Each row of a before or after table is a point. The points were changed in one or more steps. Then noise was added and the rows were shuffled. The steps act on columns, c1 being the first. Write out the steps. A step turns or swaps two columns, mirrors them in a line or flattens them onto one, adds a multiple of one to another, or multiplies or shifts one. Angles are multiples of 10 degrees, from the lower column toward the higher: turns from -170 to 170, lines from 10 to 170 but not 90. Use the fewest steps. Two steps may share a column if one is a turn and the other turns, adds or multiplies; they go together, in the order done. Otherwise the lowest column goes first.
(in the rows, 128 means zero)

Before, 8 rows:
[[ 92 145 145]
 [144 128 126]
 [126 105  89]
 [106 147 113]
 [139 133  94]
 [165 143 152]
 [105 131  92]
 [113 141 145]]
After, 8 rows:
[[ 21 151 138]
 [ 59 119  93]
 [177 127 125]
 [121  93  99]
 [240 151 145]
 [ 83 145 139]
 [ 63 140 108]
 [161 121  94]]
Steps: multiply c1 by 3; turn c2 and c3 by -20 degrees

Before:
[[136 144 211  85 141 136 125 112]
 [151  93 156 121  83 123 126 147]
 [130 128  82 119 126 153 115  67]
 [138 249  98 104  98 111  90 148]
 [132 103  77  90 116  86 118 134]
 [130  90 136 120 162 133  87 145]
 [130  85 152  69  59 124 127 131]
 [185 139  73 137 155  59 116 106]
 [169  98 145  94 173 151 133 133]
 [127 138  92 138 163 117 143 118]]
After (10 x 8):
[[226  85  60 105 125  75 157 134]
 [190  43 120 150 155 150  90 124]
 [167  93 119 115  97  96 148 142]
 [172  53  91 129 144  73 127  91]
 [171  38 125 128 166 148  68  62]
 [173  68 151  59 136  77 130 122]
 [171  45 135 143 143 139 179 120]
 [177  97 139 111 123 212 144  81]
 [214  46 148 134 102 149 162  94]
 [175 201 114 149 180 103 120 107]]
Steps: shift c1 by 40; shift c2 by -50; swap c3 and c6; swap c4 and c8; turn c5 and c7 by 120 degrees

Before (11 x 12):
[[121 100 137 138 135 162 150 110 129 108 150 144]
 [138  93 118 146 109 129 136 110 110 119  71 151]
 [147 130 127 154  89 153 142 132 104 121 142 156]
 [130 109 119 143 140 114 126 120 142 147 133 155]
 [122 123 127 129 111 154 147 169 135 126  93 148]
 [128 117 188 127 141 151 141 155 117 121 115 158]
 [175 101 148  92  26 109  73 110 130 115 151 131]
 [130 133 134 150 138 125  80 129 153 123 119 105]
 [117 102 133 107 145 151  91 112 113 166 154 159]
 [139 102 143 125 150 149 128 122 122 163 143 122]
 [135 115 146 138 148 152 124 211 117 111 137 139]]
After, 11 rows:
[[159 100 138 138 131 162 147 149 151 106 147 111]
 [115 133 134 150 133 125  81 170 151 149 121 119]
 [ 52 125 126 129 121 156 147 209 153 107 111 129]
 [ 35  92 121 146 122 128 136 149 111 104  84 124]
 [157 114 147 137 135 151 123 249 133 114 128 112]
 [141 107 121 143 133 115 126 160 131 104 130 153]
 [186 131 128 154 111 153 144 174 121  99 124 126]
 [102 116 190 128 132 152 141 195 134  96 120 128]
 [174 102 144 125 136 152 130 160 137 138 128 162]
 [163 103 134 107 135 151  90 150 128 103 154 172]
 [248 100 147  92  88 109  73 150 117 122 109 115]]
Steps: turn c1 and c11 by -50 degrees; multiply c1 by 2.5; multiply c5 by 0.4; add 0.7 times c6 to c9; shift c8 by 40; turn c10 and c12 by 80 degrees
